Each row of a before or after table is a point. One or more steps were done to the points. Then noise was added and the rows were shuffled. The steps act on columns, c1 being the first. What was done? A step turns or swaps two columns, mirrors them in a line or flattens them onto one, adds a multiple of one to another, or multiplies or shifts one. Angles are multiples of 10 degrees, from the lower column toward the higher: turns from -170 to 170, lines from 10 to 170 but not 90. Use the fewest steps. Two steps may share a column if one is a turn and the other turns, adds or multiplies; they go together, in the order done. Otherwise the lowest column goes first.
In the rows, zero is written as 128.

Before, 11 rows:
[[169 178]
 [156  87]
 [146 130]
 [ 99 149]
 [ 85 182]
 [164 166]
 [174 105]
 [153 179]
 [141 209]
 [ 57 135]
 [183 130]]
After, 11 rows:
[[ 85 155]
 [131  60]
 [208 143]
 [179 154]
 [130 150]
 [175 165]
 [130 180]
 [184  87]
 [166 166]
 [145 100]
 [ 95 174]]
Steps: swap c1 and c2

Before, 10 rows:
[[ 83  71 109 123]
 [126  88 144  82]
 [130 128  83  52]
 [112 163 134 149]
 [149  59  75  95]
 [122 158 114 120]
 [ 29 114 162 190]
 [ 20 127 141 216]
 [138 124 124 119]
 [ 79 146 153 201]]
After (10 x 4):
[[146  59  75  94]
 [ 92 138 149 199]
 [124  89 140  86]
 [101  74 110 128]
 [125 156 117 121]
 [132 122 122 118]
 [126 127  86  46]
 [117 161 138 150]
 [ 51 130 144 216]
 [ 59 112 166 182]]
Steps: multiply c1 by 0.7

Before, 9 rows:
[[ 94 100  90 166 106 117 138 140]
 [158 127 161 111 138  86 148 156]
 [157 140 120 138 144 153 115 108]
 [143 109 141  85  89 155 121 167]
 [163 117 167 131 112 134 144 115]
 [114  75 137  73 100 136 134 127]
 [161 145 121 104  67  87 133 112]
 [161 141 123 198 130  98  79  88]
 [173 104  85 150 103 110 116 127]]
After, 9 rows:
[[143 110  82 152 158 155 122 244]
 [ 93  99 112  78 107 117 140 164]
 [160 144  67 120 153  86 134  79]
 [112  76  85 165 149 136 133 124]
 [174 105 102  87 103 110 115 125]
 [162 141 162  68 123  98  80   8]
 [157 127 143 154 151  86 150 212]
 [163 117 134 128 170 133 145  90]
 [156 140 141 125 113 153 116  69]]
Steps: turn c3 and c5 by 120 degrees; turn c3 and c4 by -150 degrees; multiply c8 by 3

Before (14 x 11):
[[100 181 151 104 196 154  84 175 145 128 145]
 [208 171  97 175 166 184 122 106 102 216 131]
 [121 152 102  75  73 122 123 162  86 131 124]
 [213 150  96  76 166  86  58  46 130 181 111]
 [105 186 168  53 130 105 130  68 166 124 193]
 [108 153 194 150 186 189  41 151 120 159  86]
 [178  76 195 138  97 167  98 118 142 120  80]
 [200  73 108 165 191  90  72  56 116 111  72]
 [115 182 133 102 125 118  75 161 179 113 149]
 [151  84 161  61 188  95 109 168 116 162  77]
 [142  85 125 141 181 139  63 118 104 132 156]
 [ 95  77 116 132 128  84 145  60 151 166 142]
 [152  82 135  52  75 107  53 177 185 184 107]
 [102 156 187 178  62 114 157 153 113 197 195]]
After:
[[197  69 111 130 203 115  71  58 107 111  73]
 [141  83 128 125 158  85  63 125 107 126 156]
 [ 94  78 120 114 155 159 147  59 158 159 144]
 [123 155  94 125  88 170 126 163  90 142 131]
 [108 149 203 124 129  47  36 150 118 155  81]
 [100 157 181 114  86 180 151 150 115 191 193]
 [179  69 197 123  88 114 101 119 140 116  80]
 [118 185 127 133 134 138  72 157 176 118 149]
 [100 180 147 128 163  63  84 174 146 132 150]
 [206 171  93 117 128  65 118 106 102 205 132]
 [154  78 162 121 193 117 109 162 117 173  82]
 [109 194 165 131 140 141 129  70 166 140 192]
 [208 150  95 113 187 138  49  46 127 188 114]
 [156  84 135 116  99 177  58 175 194 193 101]]
Steps: flatten c4 and c10 onto the line at 100 degrees; mirror c5 and c6 in the line at 160 degrees

Before, 11 rows:
[[183 101 180  73 131  87 198 142 175 120  98  88]
 [ 98 116 120 129 152 168  94 128  92 109  98 131]
 [115 109 142  93 163  71  59 127  73 123 107 143]
 [106  60 105  93 170 119  59  68 108 131 153 177]
 [150 138 155 147  91  94  95  81  78 158 117 125]
 [ 85 130 135 108 147 100  83  72 112  87 138 106]
 [ 85 142 159   7 115 178 157 176 181 176  95  48]
 [136  97 129  45 101  85 210 150 116 114 141 108]
 [118 109 163  97 137  45 242 128 145 159 103 120]
 [103  94  98  57 140 133 152 195 186 163 126  27]
 [ 85  92 130 126 103  88  67 116 130  98 126 180]]
After (11 x 12):
[[115 109 145  94 162  70  59 131  72 140 123 118]
 [138  97 127  45 102  87 209 119 114  98 127 116]
 [ 86  91 131 126 103  86  69 157 128 166 127  90]
 [ 84 141 162   7 114 177 158  60 181  62 122 172]
 [103  95  99  58 140 132 152  54 186  33 134 164]
 [151 138 158 149  91  94  94 143  77 151 123 176]
 [182 101 184  74 131  87 199 123 175  87 116 133]
 [106  60 100  93 170 118  60 172 107 190 134 139]
 [ 97 116 126 129 151 167  93 141  92 125 130 114]
 [120 111 164  98 137  45 242 109 146 134 122 153]
 [ 86 130 133 108 146 100  85 198 112 112 126 143]]
Steps: flatten c3 and c11 onto the line at 170 degrees; turn c8 and c10 by 140 degrees; turn c10 and c12 by -120 degrees

Before (13 x 18):
[[179 115 176 122 116 162 174 193  94 107 105 171 113 160 210  95 134 177]
 [144  53 167 107 153  98 121 129 170 178  88  89 154 155  19 130 160 188]
 [162 136 145  71  92 163 199 205 118  55 110 142 108 157 193 171 146 136]
 [100  38 125 117 162  85 183 156 163 183 122 168 154 157  37 129 133 167]
 [143  64 109  75 180 137 116 168 137 186  73 148 169  93  51 143 119 162]
 [ 90 125 159 113  69 171 172 139 159 107  96 176 115 131 174  95 184 144]
 [166  84 141  89  87 146 198 187 115 136 134 134 124 113 191 107 201 127]
 [133  63 102  54 127 112 146  95 127 154 126 142 162 152  78 104 137 198]
 [229 138  97 201  57 138  98 127 212 163 165 151  89 206 107 130 103 121]
 [158 103 152 104  58 143 195 170 113  78  96 143  61 127 173  75 119 111]
 [183 126 101 218  44  55  49 147 184 132 150 139 138 197 127 127 103 110]
 [171 162 115 118 136 114 213 167 125  96  73 142  98 130 192 107 171 141]
 [115  88 133  69 195 122 138 159 152 179 114 112 183 176  49  85 135 122]]
After:
[[179 158 176 120 115 158 175 196 141 110 103 174 113 163 209  97 137 179]
 [147 172 109  77 181 137 116 171  74 187  71 153 169  96  55 142 122 160]
 [172 104 120 116 131 120 212 168 148  90  68 141  96 125 195 108 171 140]
 [234  69  94 200  60 136 100 130  68 160 161 149  84 206 107 129 101 118]
 [112 151 133  70 194 120 132 154  86 178 118 111 175 178  54  87 137 121]
 [158 131 144  72  95 165 195 201 141  55 113 144 105 158 191 171 146 141]
 [ 86 109 155 111  76 167 174 141 106 105  95 175 116 131 175  95 185 147]
 [184  92 101 216  45  55  48 148  81 131 149 138 140 200 124 122 106 109]
 [ 97 179 122 122 156  88 185 152  40 184 120 170 155 151  38 127 135 166]
 [163 168 139  90  87 144 197 186 106 139 134 135 128 110 188 108 201 129]
 [130 177 104  52 127 113 142  93  94 155 118 138 166 150  80 100 133 191]
 [149 161 167 102 151  98 119 128  52 179  92  87 144 155  16 127 169 189]
 [157 155 154  99  57 143 200 171 120  77  94 150  63 124 173  76 111 106]]
Steps: turn c2 and c9 by 140 degrees

Before, 14 rows:
[[126 145 104  94  94 170 147 118  74 155  42 164  70 176  98 125 109  89
  142 104 161 132 208 140]
 [174 120 108 182 205 115  84 101 161 135 154 150 158 159 104  28 103  96
   88 138 114 103 129 146]
 [139 134  97  78 100 143 133 169  99 103  42 132 139 122 102 107 160 150
  176  76 133  86 192 130]
 [157  77 115 177 192 152 118 127 196 202 147 102 142 155 134  86 123 131
   96 136  84 155 104 140]
 [133 141 141 151 153 183  74 147 115 217 146  77 164 157  93  58  96 122
  117 161 100 142 150 126]
 [134 109 138 129 187 151 106 175 162 149 158 150 188 158 122  97 125  86
   97 177 112 168 165 144]
 [105 140 136 208 170 148 110 127 127 180 174 143 146 169 144 104 124 137
  121 162 127 102 132 165]
 [112 139 112  70 139 222 164 115  62 139  49 163  95 103 115  94 151 147
  133 142 163 100 197 100]
 [187 143 166 193 193 147  71 127 171 171  96 136 164 171 129  84 141 122
  127 185  86 162 153 142]
 [162 112  90 193 233 158  46 155 120 179 161 132 139 157 114  89 137 115
  134 145  86 185 152 154]
 [130 135 171  18 181 167 114 111  84  66  95 133 112 185 164 109 132 116
  118 132 169  92  50 147]
 [175 115 176  36 136 223  91 105  99  98 135 173 139 164 179 107  91 170
  114 126 209 125  90 166]
 [126 177 137  16 179 171 100 101 135 121 118 159 130 174 136 112 114 189
   89 124 143 113 113 171]
 [109 139  95 109  84 189 122  96  85  40  48 135 108 136  94 126 147 122
  110 112 121 136 184 134]]
After:
[[150 179 117 178 194 153 142 128 198 194 149 103 143 154 127  78 123 130
   47 122  82 154 109  90]
 [176 149 179  36 146 220 172 105 108 130 135 173 143 162 176 120 102  84
   95 112 210 119  92 178]
 [137 123  99  77  99 139 112 167 102 111  19 128 132 123 124 101 161 107
  249 184 134  86 194 145]
 [130 141 135 130 181 151 146 171 161 150 165 151 195 161 110  98 137 173
   51  90 114 168 162 127]
 [111 114  95 107  87 188 126  99  79  65  19 128 106 138 105 129 149 133
   82 155 117 136 183 191]
 [129 121 167  21 179 166 138 111  87  93  83 133 111 187 156 109 139 140
  101 112 165  90  46 180]
 [123 105 102  94  92 175 118 116  79 163  20 166  70 173 107 136 100 164
  163 163 156 136 206 118]
 [105 119 141 208 171 149 145 128 124 192 190 147 145 164 130 110 129 116
  109  93 130  99 128 121]
 [168 140  88 195 230 160 202 152 120 179 176 131 140 158 106  90 166 146
  140 118  84 187 154 115]
 [124  88 138  13 182 176 161 100 130 148 111 159 129 177 138 118 124  58
   31 133 149 112 116 165]
 [186 109 167 193 189 145 178 133 175 170  89 138 165 170 109  88 162 132
  124  73  89 159 151 113]
 [130 110 137 150 151 185 192 148 113 195 148  73 170 156  85  38 116 133
  100 109 102 139 152  69]
 [112 120 114  74 143 221  85 121  65 119  30 162  97  99 111 105 140 105
  137 121 162  99 199 101]
 [173 136 102 178 206 119 175 104 160 145 168 150 162 161 101  33 123 166
   26 124 114 104 131 139]]
Steps: turn c2 and c18 by -170 degrees; mirror c7 and c17 in the line at 100 degrees; turn c10 and c24 by -40 degrees; multiply c11 by 1.3; add 0.3 times c12 to c16; mirror c15 and c20 in the line at 170 degrees; multiply c19 by 2.5

Before:
[[159 123 143 112 128 130 176  58 105  95  92 143 132 109  95 121 126 150
   83 192 115 107 192  48 167 153 204 146  76 189 112 178 143 168 140  81
   76 184 185 173 154  67 136  96 107  88 127  71]
 [121  90 116 151 140  80 112  65 132 178 135  99 140 132 102 100  82 125
   56  73 158  76 121 120 140 166 120 148 178 151 117 182 154 196 139  69
  101 205 149  53  99  88  83 135 125 109 141 160]
 [130  53 135 142 137 176 184  88  33 167  96 150  49  72 144  55 101 140
   85 152 158 168 173 102  90 200 162 151 178  94 110 137 163  67  61 133
  159 118  78 132 108 108  82 160  94  84 139  87]
 [194 129 123 190 157 152 127  57  76  93  95  88  89 167 155 184 148 105
  153 132  35 150 179  73 133 157 122 109 110 150 164 154  90  72 117  84
  147  85 114 141  93 132  94 209 168 107 113 101]
 [ 79 105 138 190 122  93  74 143  93  79 147  85 168 174 157 109  62 105
  147  81  36 168 129 109 101 139 101 164 120  99 106 108 121 126 135 109
  137 132 186 109 173  97  38 190  96 114 170  56]
 [128 123 198  87 204 172 117 148 138  81 111  85  97 119 103 128  54 197
   52  91 155 178 198 156 203 121 197 193 149 102 188 158  75 190  77  40
  106 114 162 142 150 147  68 101 169 122 217 171]
 [174 114 186  81  94  97 117  78 164 170 136 134  49  79 165 153 136 107
  152 168  49  55 146  94 199 117 184 181 178  91 135 112  89 133 105  24
  173 143 172 168  55  91 140  89 178 112 137 124]
 [ 73 128 208 180 187  99 167  87 160  55 156 144 149 120 194  79  70 178
   83 196  93  64 152  95 120 171 201 144  78 157 187 167  62  77 110 123
   95 116 195  76 164 113 124 146 157 139 146 154]
 [126  70 154 141 169  88 106 167 111 112  70 140 110 154 199 154  70  76
  151  73  78 135 139 168 210 126 174 194 149 162 175  67 136  79 111  56
  197 197 179  95 133  53 126  91 190 113 232 146]
 [ 84 150 215 121 150 209 154 108 109 110 140  94 101 180 194 130 152 181
  154 118 133  84 115 108 113 203  93 135  96 207 130  76 148  98 122 133
   77 119 127  92 115 148 155 160 148  24 109  77]
 [187 175 221 172 105 189 141 131 104  99 103  81 139  77 121 112 153  87
  142 117  78  97  81 167 216 152 214 177  83 134 137 139 136  79 159  93
  120 104 132  67  82  69  78  85 101  53 139 132]
 [105 174 144  85 179 202 121  71  95 138 142 130 135 177 171 178 101 101
  127 139 118  67 183 125 165 182 191 122  83  83 166 109  66 100 147 111
  180 151 100 158  95 165 154 151 127 135 136 124]]
After:
[[172 116 151  79 176  98 119  77 159 168 137 132  51 141 140 212 138 107
  152 170  48  53 148  94 200 110 189 177 177  89 138 114  92 136 162  28
  175 148 175 169  59  90 114  93 176 111 131 136]
 [125 169 118 154  97  81 109  67 117 177 133 100 141 127 129 158  83 123
   54  73 158  76 121 118 143  94 123 148 179 146 115 183 154 194 133  68
  101 205 144  56  98  88 142 137 127 105  80 162]
 [ 87 204 218 124 177 210 154 108 132 109 144  94 103 180  75 191 156 180
  152 122 129  84 114 111 113 150  94 137  99 205 132  80 150  95 110 137
   77 120 130  93 111 143 130 163 147  22 160  26]
 [125 126 158 143 171  86 110 162 138 116  70 143 109 140  56 217  69  75
  146  75  76 132 138 166 212  70 171 194 150 161 174  70 136  83 111  57
  196 199 179  94 135  55  37  91 188 119  75  74]
 [191 158 137 189 135 153 124  57 130  92  92  86  88 135  90 243 150 101
  151 130  38 151 180  72 137 128 121 105 111 149 163 153  93  72  76  85
  151  81 114 144  94 133 162 209 174 104 105  63]
 [161 150 132 112 102 134 175  60 109  93  91 143 134 131 140 183 128 146
   86 197 115 106 189  45 171 122 205 145  77 188 110 182 141 169 108  79
   75 187 187 176 155  72 125 102 107  88 135  88]
 [131 201 109 141 142 177 178  88 178 169  95 151  51 115 112 114  97 140
   88 154 158 169 175 101  89  54 163 150 179  92 104 137 162  69  20 130
  160 119  75 131 109 110 139 161  96  87  87  72]
 [ 73 169 182 178 154 102 167  88 148  53 155 142 149 160  42 137  66 179
   78 195  95  66 155  98 121 133 202 144  78 160 189 166  59  78 159 123
   95 118 198  79 164 114 113 145 153 142 115  69]
 [126 124 175  86  71 176 119 147 177  82 110  88  98 160  73 186  52 196
   53  89 155 177 200 157 201 127 200 193 145 104 187 158  75 194 131  36
  108 114 164 141 151 147  81 103 168 122  32 123]
 [103 183 160  87 138 202 122  71 106 137 137 126 131 143  64 241  99 107
  128 138 114  67 182 129 165 172 196 124  85  89 164 110  65  98  99 113
  177 149 101 160  93 166 106 152 126 132 145  61]
 [183 151 173 175 128 192 142 129  92  98 100  77 141 155 153 174 155  88
  144 118  78  95  83 170 218 176 215 177  81 128 133 139 139  83 109  89
  120 102 132  66  87  68 144  83 101  53  78 157]
 [ 82 142 155 192 157  91  75 146 113  80 146  82 162 142 119 171  63 103
  149  84  36 170 129 109 102 101  99 166 123  99 107 105 121 126  96 111
  133 130 186 110 169  95 134 191  96 114  26  47]]
Steps: swap c2 and c26; flatten c3 and c14 onto the line at 30 degrees; turn c5 and c15 by -120 degrees; add 1 times c15 to c48; turn c9 and c35 by 80 degrees; shift c16 by 60; turn c43 and c47 by 120 degrees
